Each point is reached from the start by the listed moves, each made once or not at all, plus a little noise. Say if it took an odd or an even number of moves. Then give how often each move was made.
(in the rows, 128 means zero)

Moves:
(1): [127 145  72 140]
(2): [193 121  97 138]
Start: [ 67  81 134  96]
Points:
[ 63  84 138  92] => even (0, 0)
[ 69  92  80 110] => odd (1, 0)

Moves:
(1): [155 133 100 132 157 172 116 169 178 116 127  90 120 112]
(2): [118 119 152 135 104 151 133 126 127 158 127 137 122 105]
(3): [139 126 116 118 116 126 117 151 113 136 143  97 144 110]
(4): [124 117 108 116 106  93 103 132 140 134 128 130 116 129]
(5): [150 134 119 139 157 135 115  85 130 114 153 112 107 101]
(6): [136 192 134 191 128 135 105 123 163 147  79 126 152 122]
(7): [144 113 111 126 136 137  84 129 103 147 113 116 152 166]
(8): [126 132  86 105 122 129 140 126 108 163 147 156 131  98]
(9): [155 111 129 136 170 156  82 118 145 156 123 142 139 118]
(10): [115 131 115 133 128 133 153 133  68 101  90 157  98 124]
(11): [ 88 152 144 125 106 144 119 103 128  88 117 115 122 117]
Start: [156 108 119 106  91 104 123 136 115 112 119 157 128 132]
Points:
[212 187  93 179 156 205  10 117 202  98  92  69 146  46] => even (1, 0, 1, 0, 1, 1, 0, 0, 1, 0, 1)
[177 122 117 110 131 154  42  84 118  94 142 111 129  66] => even (0, 0, 1, 0, 1, 0, 0, 0, 1, 0, 1)
[151 166 107 154  63 135 115 125 127 193  89 192 149  72] => odd (0, 1, 0, 0, 0, 1, 0, 1, 0, 0, 0)
[138 127  92 120  81 163  94 115 121  55  93 128  46  54] => even (1, 1, 0, 1, 1, 0, 0, 0, 0, 1, 1)
[167 180  41 127  65 102   7  88 103 143 102 110 156  78] => odd (0, 0, 1, 1, 1, 1, 1, 1, 0, 0, 1)

Moves:
(1): [125 134 117 131 146 118 115 142 124 128 123 131 126 115 126 103 144 111
 135 111 120 119 133 133 136 116 115]
(2): [117 118 131 152 118 116 145 119 125 113 105 114 150 149 119 140 110 131
 122 123 138 129 122 119 121 125 112]
(3): [125 120 113 140 121 120 110 114 136 130 117 136 140 116 119 136 136 135
 116 145 137 129 142 140 128 131 123]
(4): [137 117 124 126 124 143 127 131 126 129 158 100 125 140 128 124 121 130
 140 134 119 109 122 128 131 127 137]
(5): [128 128 119 128 135 127 116 111 132 130 124 121 127 122 127 122 127 136
 117 114 145 134 125 130 132 124 126]
(6): [121 156 114 123 142 133 132 112 136 112 124 131 132 144 142 115 135 135
 125 123 150 120 101 122 126 133 131]
(7): [110 131 132 127 118 112 135 118 115 114 125 135 126 114 118 116 127 113
 128 137 141 120 126 124 145 139 128]
(8): [128 133 134 138 142 130 114 130 137 131 122 113 117 106 126 126 131 119
 122 122 128 130 105 111 136 136 119]
(9): [147 143 134 131 127 134 129 124 128 129 159 126 124 107 118 128 147 123
 148 115 118 139 130 139 110 116 117]
(10): [119 129 148 142 146 133 148 127 114 132 131 108 133 125 123 128 122 127
 126 130 131 133 135 111 120 131 131]
(11): [121 130 121 127 142 119 108 120 120 122 117 146 147 114 137 129 138 112
 145 124 125 139 139 152 135 118 128]
(12): [126 134 137 139 146 131 138 138 124 133 148 153 116 121 114 124 124 140
 108 132 123 127 114 144 138 130 100]
(13): [121 140 118 130 124 120 129 127 149 122 128 133 128 122 137 125 125 127
 114 125 125 131 129 113 138 106 127]
(14): [131 115 130 141 108 136 116 138 130 131 140 140 136 134 129 135 121 132
 119 129 147 123 134 125 134 123 128]
(15): [120 138 127 123 127 118 123 135 110 114 135 127 130 140 116 124 129 115
 124 137 128 119 135 137 123 127 142]
(16): [120 147 134 127 121 126 135 126 128 115 125 135 124 131 110 115 130 135
 126 143 116 124 123 133 142 118 133]
(17): [130 141 132 126 141 115 138 128 119 127 138 125 137 123 141 144 123 140
 119 144 137 144 128 137 142 127 108]
(18): [132 112 120 138 118 143 143 141 136 129 109 129 146 140 123 147 137 122
 112 129 122 131 131 142 144 132 136]
(19): [128 135 117 114 134 135 113 136 138 144 139 131 121 113 127 133 128 134
 147 127 135 128 128 128 131 123 130]
(20): [124 132 130 127 131 122 132 129 132 123 144 140 124 124 121 141 122 148
 144 140 120 139 132 115 150 137 123]
(21): [123 114 114 121 135 144 123 136 121 136 143 120 147 140 124 126 133 154
 137 136 125 138 120 131 125 128 112]
(22): [146 111 109 120 130 144  97 121 111 134 117 139 120 133 114 133 114 127
 137 130 132 145 124 118 129 122 122]
(23): [140 124 121 144 146 144 113 141 141 104 125 126 133 107 117 113 124 144
 138 140 127 139 107 108 114 136 127]
(24): [135 118 133 131 139 115 126 131 128 127 136 128 137 117 121 125 126 127
 122 142 122 123 118 122 143 127 122]
Start: [136 126 123 147 140 123 140 135 120 118 106 142 125 146 114 125 136 130
 134 147 113 138 119 125 158 153 119]
Points:
[119 139  43 176 173 159  67 148 131  93 144 171 142 155  48 103 144 176
  92 177 132 139  73 124 249 120  67] => odd (1, 0, 1, 1, 1, 1, 0, 1, 0, 0, 0, 1, 1, 1, 1, 1, 0, 1, 0, 1, 1, 1, 0, 0)
[140 158 112 167 184 114 144 157  91  99 152 115 169 121 112 129 170  89
 145 142  88 151 147 163 185 104 107] => odd (1, 0, 0, 1, 0, 0, 0, 0, 1, 1, 1, 0, 1, 0, 1, 0, 1, 1, 0, 0, 0, 0, 0, 0)
[158 137  57 173 183 184  66 120 129  78  84 163 172 103  66 112 184 156
 160 174 115 193  60 140 164 142  87] => even (0, 0, 1, 0, 0, 1, 0, 1, 1, 0, 1, 0, 0, 0, 0, 1, 0, 1, 0, 0, 1, 1, 1, 0)
[133 116  95 205 179 110 106 139  91  72 114 187 139 108  59 118  92 173
 119 167 163 178  82 101 219 150  27] => even (1, 1, 0, 0, 1, 0, 1, 0, 0, 0, 0, 1, 0, 1, 0, 0, 1, 0, 0, 1, 0, 1, 1, 0)
[149 152  95 163 238 183  83 138 109 100 151 113  98 115  70  90 110 160
 136 153 153 142  38  80 157 163 102] => even (0, 0, 0, 1, 1, 1, 0, 1, 0, 1, 0, 1, 0, 0, 1, 0, 0, 0, 1, 0, 0, 1, 1, 0)
[144 177  97 201 177 166 151 150 178  73 139 123 135 115  69 102 139 164
 127 151 108 136  22 103 182 131  79] => odd (0, 1, 0, 1, 0, 1, 0, 1, 1, 0, 0, 1, 1, 0, 0, 1, 0, 1, 1, 0, 0, 0, 1, 0)
[132 100 106 200 102 125 138 144 110  88 125 148 206 165  41 149 152 154
 104 197 113 144 119 161 178 129  90] => odd (0, 1, 1, 0, 0, 0, 0, 0, 1, 0, 0, 0, 0, 1, 1, 1, 0, 1, 0, 0, 1, 0, 0, 1)
[111 179 103 137 203 117 101 142  84 113 164 150 148  98  64  92 177 146
 203 141  94 173 136 152 183 111  95] => even (1, 0, 0, 0, 1, 0, 0, 0, 1, 1, 1, 0, 0, 0, 1, 1, 0, 0, 1, 1, 1, 0, 0, 0)
[119  92 104 226 188 130 114 177 131  75  91  96 200 123  64 104 130 143
  87 148 136 155  79  69 191 127  80] => even (1, 1, 0, 0, 1, 0, 0, 1, 0, 1, 0, 0, 1, 1, 1, 0, 0, 1, 0, 0, 1, 0, 1, 1)

Moves:
(1): [141 114 117 119 116 142 119 127 134 138 132 110 115 126 133 123 126 117
 131 134 115 120 133 130]
(2): [123 137 128 136 113 151 143 142 145 138 116 112 124 132 127 142 154 131
 128 123 145 139 141 125]
(3): [134 132 132 147 118 116 121 135 124 109 146 143 145 143 125 145 147 129
 136 125 103 125 133 136]
(4): [136 142  93 112 153 143 153 118 113 146 102 128 115 120 145 140 151 137
 130 147 130 100 105 156]
(5): [149 108  99 126 118 128 150 144 142 123 130 138 142 123 131 135 138 150
 130 132 118 132 126 130]
(6): [122 117 129 142 142 128 138 108 133 125 147 138 117 108 131 127 140 117
 146 117 144 133 116 131]
(7): [113 140 151 155 150 169 146 134 128 131 133 123 137 134 133 116 124 126
 106 143 104 136 148 139]
(8): [133 129 134 125 104 124 141 137 141 116 118 116 140 120 118 138 114 113
 120 111 131 137 103 142]
(9): [125 123 120 124 123 120 119 128 135 130 113 147 139 122 137 117 142 119
 140 114 132 118 113 126]
(10): [145 113 141 134 138 112 110 106 132 132 124 136 123 122 114 144 134 131
 115 135 108 135 114 147]
(11): [141 122 113 105 122 144 131 115 116 124 126 118 144 134 120 112 124 111
 121 140 102 149 122 114]
(12): [141 109 146 112 126 133 144 124 138 143 116 107 129 124 145 109 120 132
 126 114 119 132 144 150]
(13): [127 120  97 128 142  94 132 120 133 142  87 134 113 147 155 120 120 120
 132 142 103 113 134  98]
(14): [146 138 113 131 103 134 164 129 147 129 124 125 127 102 129 131 137 147
 158 104 119 123 123 115]
(15): [144 143  98 144 114 123 136  90 130 115 122 135 155  98 118 132 136 135
 142 146 118 119 108 146]
(16): [128 149 130 142 132 148 114 114 118 150 122 144 133 129 129 143 126 115
 126 104 147 128 127 126]
(17): [131 129 104 108 139 139 107 117 120 125 160 118 147 116 119 147 109 124
 137 112 116 139 128 113]
(18): [119 126 117 132 110 120 118 131 109 149 125 147 113 110 135 142 124 120
 123 108 110 105 146 136]
(19): [119 132 122 119 121 154 114 116 134 122 118 139 125 139 129 111 137 126
 130 122 133 141 138 139]
(20): [143 119 118 138 107 127 119 119 133 166 147 102 129 123 130 127 119 155
 115 100 126 148 126 110]
(21): [127 134 120 123 140 123 133 125 131 137 127 118 120 123 120 119 125 118
 135 114 124 121 145 125]
(22): [133 113 118 146 131 143 101  86 106 123 121 128 116 117 125 131 123 126
 113 120 147 115 103 109]
(23): [116 145 128 146 145 131 121 119 108 156 101 120 135 131 120 107 111 145
 147 128 135 144 129 121]
(24): [124 120 140 118 101 132 124 116 132 138 117 104 138 158 111 126 115 124
 126 142 120 111 119 117]
Start: [147 127 157 114 153 146 158 147 125 129 110 121 131  94 136 124 114 125
 108 154 150 113 121  85]
Points:
[196 128 101 117 112 242 185 112 109 218 100  74 192  78 121 116  77 120
 145  96  18 112 178  73] => odd (1, 0, 1, 0, 1, 0, 1, 0, 0, 0, 1, 1, 0, 1, 0, 1, 1, 1, 0, 0, 1, 0, 1, 1)
[165 162 183 190 119 235 165 116 139 200  72  83 157 119 102 150 137 136
 130 141  94 121 139  87] => odd (1, 1, 1, 0, 0, 0, 1, 0, 0, 1, 0, 0, 0, 1, 0, 1, 0, 0, 0, 0, 0, 0, 1, 1)
[208  92  31 117  84 200 216  63 141 249  51  69 122  29 175 192 108 142
 125  35 135  76  72  50] => even (0, 1, 0, 1, 1, 1, 0, 1, 0, 0, 0, 1, 1, 1, 0, 1, 1, 1, 0, 1, 0, 1, 0, 1)

Moves:
(1): [107 129 119 125 114 128 125 150 109 120 141 133 115 123 117 106 147 159
 116 114 115 127 116 151]
(2): [147 155 124 152  98 111 123 142 102 103 116 125 140 137 146 134 145 112
 150 126 113 124 145 106]
(3): [143 133 138 122 121 113 127 133 141 140 125 133  98 115 120 152 117 127
 112 123 142 127 136 134]
(4): [116 116 133 107 140 110 117 138 123 107 136 152 124 115 118 140 125 121
 146 120 148 121 122 102]
(5): [103 138 136 119 131 128 106 140 123 143 133 131 101 124 128  91 146 104
 126 129 111 139 131 147]
(6): [127 151 118 128 127 124 111 110 130 124 125 130 131 134 149 130 131 122
 126 123 116 138 136 109]
(7): [123 131  95 117 127 143 133 147 103 131 151 128 106 145 125 122 143 108
 123 117 134 133 112 124]
(8): [127 122 128 123 137 128 139 124 134 141 128 121  96 123 135 124 149 143
 123 143 134 129 129 124]
(9): [123 122 125 131 133 120 116 137 136 132 128 122 133 134 134 125 134 131
 147 123 123 138 124 135]
(10): [107 130 140 114 126 131 126 127 133 159 150 153 116 145 139 123 133 123
 125 153 159 103 136 147]
(11): [133 145 147 116 112 136 136 126 127 133 110 131 138 134 118 128 141 151
 120 137 129 132 121 134]
(12): [153 130 127 131 127 131 133 133 153 130 115 136 136 124 107 144 140 128
 131 138 122 131 137 145]
(13): [132 117 127 143 135 125 124 136 124 132 132 132 136 138 129 130 120 122
 134 139 125 149 133 132]
(14): [119 130 130 138 124 114 133 118 145 135 130 134 116 113 122 133 132 134
 140 134 127 125 114 118]
(15): [134 138 117 123 136 127 126 133 134 128 122 120 126 131 133 124 119 132
 130 139 142 117 121 132]
(16): [131 129 109 131 113 115 126 142 148 144  95 143 140  84 139 155 115 130
  96 137 126 128 115 122]
(17): [124 129 128 121 126 118 146 132 125 143 126 126 139 121 118 144 124 127
 120 133 132 115 154 137]
(18): [131 126 135 113 135 143 122 135 135 133 131 126 119 119 111 139 103 121
 122 132 116 140 143 129]
(19): [138 124 131 124 138 122 136 138 126 115 124 143 112 131 145 126 110 132
 132 117 124 121 123 133]
(20): [130 122 121 129 135 118 113 115 120 123 116 111 123 137 134 143 109 127
 134 121 125 122 135 115]
(21): [131 126 132 111 128 115 133 127 119 115 142 109 131 130 137 138 136 115
 126 133 120 128 117 145]
(22): [122 113 140 134 125 118 130 139 134 128 120 120 140 131 124 110 119 123
 131 129 111 125 124 118]
(23): [104 132 136 127 119 121 127 132 140 115 127 132 126 147 146 146 130 122
 116 116 117 156 129 139]
(24): [140 133 145 144 149 125 128 137 153 130 116 128 137 115 132 152 140 121
 119 126 112 125 142 125]
Start: [125 132 138 132 124 127 121 135 138 119 138 123 125 135  98 102 140 127
 147 117 108 142 107 109]
Points:
[110 185 111 162  80  88  86 143 115  96 122 118 121 201 147 139 174 101
 184 101  62 209 101  71] => odd (0, 1, 0, 0, 0, 1, 1, 0, 1, 0, 1, 0, 1, 1, 0, 0, 0, 0, 0, 1, 0, 0, 1, 0)
[105 140 138 146  81  52  99 204 144 168  95 123  53  61  85 126 130 120
 115 139  47 158 142 106] => even (1, 1, 1, 0, 1, 0, 0, 1, 0, 0, 0, 0, 1, 1, 0, 1, 1, 1, 0, 1, 0, 1, 0, 0)
[127 207 177  69 112  56  63 204 153 136 120 141  85 124  91 169 184  99
 152 137  81 121 174 156] => even (1, 1, 1, 1, 1, 1, 0, 0, 1, 1, 1, 1, 0, 0, 1, 0, 1, 1, 0, 1, 1, 0, 0, 1)
[ 90 159 160 110 108  37  65 171 158  86 118 112 120 134 108 155 152  50
 198 112  22 182 152  92] => odd (0, 1, 0, 1, 1, 1, 0, 0, 1, 0, 0, 1, 0, 1, 0, 0, 1, 1, 0, 1, 1, 1, 1, 0)
[163 160 154 120 130  91 135 196 112 100 108  94  98 136 116 153 148 156
 135 140  57 136 148 138] => even (1, 1, 0, 0, 0, 0, 0, 1, 0, 0, 1, 0, 1, 0, 1, 0, 1, 1, 1, 1, 1, 0, 0, 1)
[131 162 162 102 100  91 103 197 160 173 124 146   7 157  96 104 171 102
 173 147  84 140 125 127] => even (0, 1, 1, 0, 1, 0, 1, 1, 1, 1, 1, 1, 0, 1, 0, 0, 0, 1, 1, 1, 0, 1, 0, 0)
[ 91 131 190  97 119  71 114 162 165 158 165 149  42 128 118  77 139  90
 144 137 105 114  90 156] => odd (0, 0, 1, 0, 1, 0, 0, 0, 0, 1, 0, 0, 0, 1, 0, 0, 0, 0, 1, 0, 1, 1, 0, 0)

Moves:
(1): [114 117  92 141 101 126 115 150 136 157 124 137 141 164 135 137 126 163
 136 134 104 134 122 122]
(2): [137 138 131 125 117 112 124 110 118 139 128 106 122 106 129 115 129 116
 151 132 141 140 125 111]
(3): [131  90 132 136 133 127 134 138 117 149 123 136 154  94 160 170 117 130
 128 124 151 133 127 128]
(4): [143 129 141 109 122 127 103 163 137 128 154 151 137 142 158 124 105 122
 137 128 132 148 161 115]
(5): [135 132 147 120 150 141 113 117 136 122 139 115 144 153 143 156 125 136
 114 130 134 130 105 116]
(6): [118 127 129 146 137  90 139 107 120 106 126 114 112 120 142 138 105 116
 150 108 130 127 153 117]
(7): [129  97 129 131 152  84 138 112 141 139 122 166 116 119 119 124 132 108
 103 124 145 130 151 120]
(8): [128 142 136 129 133 118 130 131 133 138 137 111 123 122 101 116 127 123
 122 134 119 126 133 150]
(9): [122 107 160  97 137 155 146 126 109 136 104 129 157 139 131 137 109 120
 154 158 121 143 128 123]
(10): [112 170 121 149  97 115 114 138 149 123 106 134 127 138 130 111 129 104
 120 117 121 136  98 163]
(11): [120 124 144 114 119 135 108 126 138 131 141 125 129 126 127 133 145 124
 119 136 108 111 113 124]
(12): [102 138 123 113 150 109 107 139 112 128 106 107 122 126 124 133 132 121
 139 119 162 111 147 137]
(13): [138 137 137 129 119 109 125 120 117 136 118 137 139 136 141 124 147 138
 120 144 122 118 128 138]
(14): [130 154 131 148 132 136 124 123 133  97 113 110 104 104  96 120 128 127
 123 149 140 139 112 147]
(15): [148 119 141 134 116 138 144 142 142 127 117 119 128 122 114 129 141 123
 129 121 119 126 137 121]
(16): [133 102 129 148 114 135 110 144 107 137 139 132  96 143 148 111 112 143
 101 125 117 129 111 120]
(17): [107 120 136 122 104 131 131 125 147 147 140 136 145 126 139 129 117 147
 115 120 131 126 129 106]
(18): [136 133 119 138 114 123 100 155 118 123 127 139 144 121  97 135 110 127
 113 121 125 124 123 122]
(19): [129 137 140 128 117 140 125 109 135 136 137 142 116 149 126 143 121 124
 132 122 134 138 138 138]
(20): [134 109 122 128 116 111 144 154 128 136 136 158 105 148 144 120 110 150
 143 108 128  99  97 134]
(21): [113 155 136 108 113 153 144 149 142 134 127 136 111 133 129 150 144 124
 107 125  94 129  96 125]
(22): [138 143 113 131 114 129 130 126 144 117 115 126 118 128 125 137 109 111
 101 143 139 117 133 139]
(23): [118 114  99 113 113 103 140 123 119 120 111 117 111 115 126 128 134 135
 121 117 156 158 127 147]
(24): [140 118 110  99 147 131 113 105 144 144 113 139 123 123 129 120 108 146
 135 120 119 130 137 122]
Start: [145 115 159 131 114 107 127 141 134 115 111 155 144 127 111 115 115 144
 119 112 116 110 123 158]
Points:
[155  77 175  80  52  87  39 215 119 221  80 160 187 160 120  91  42 198
 138 134  92 129 167 111] => even (1, 1, 0, 1, 0, 0, 0, 1, 1, 0, 0, 1, 1, 0, 1, 1, 1, 1, 0, 0, 0, 0, 0, 1)
[ 91 203 197 137 110  28  60 194 195  93  99 168 121 123  80 143  62  89
  54  82 141 130 123 170] => odd (0, 0, 0, 1, 1, 1, 1, 1, 0, 1, 0, 1, 0, 1, 0, 0, 1, 1, 0, 0, 1, 0, 0, 0)
[173  65 121 131  76   7  49 150 139 171  97 181  77 144  81  88  86 216
  59 122 110 116  43 166] => odd (1, 1, 0, 0, 1, 0, 1, 1, 0, 0, 1, 0, 1, 1, 0, 1, 0, 1, 0, 1, 0, 0, 1, 1)
[199  69 219 142  99  16 102 174 170 124 145 200  84 178 167 116  65 130
  52 105 103  64 138 147] => odd (0, 0, 0, 1, 1, 1, 1, 1, 0, 0, 1, 0, 1, 0, 1, 1, 0, 0, 0, 1, 0, 1, 0, 0)
[153  17 127 118 102  94 130 143 139 148  32 179  99 133  86  96  80 184
  98 137 113 176 126 159] => even (1, 0, 0, 0, 0, 0, 1, 0, 1, 0, 0, 0, 0, 1, 1, 1, 0, 0, 0, 0, 0, 0, 1, 1)
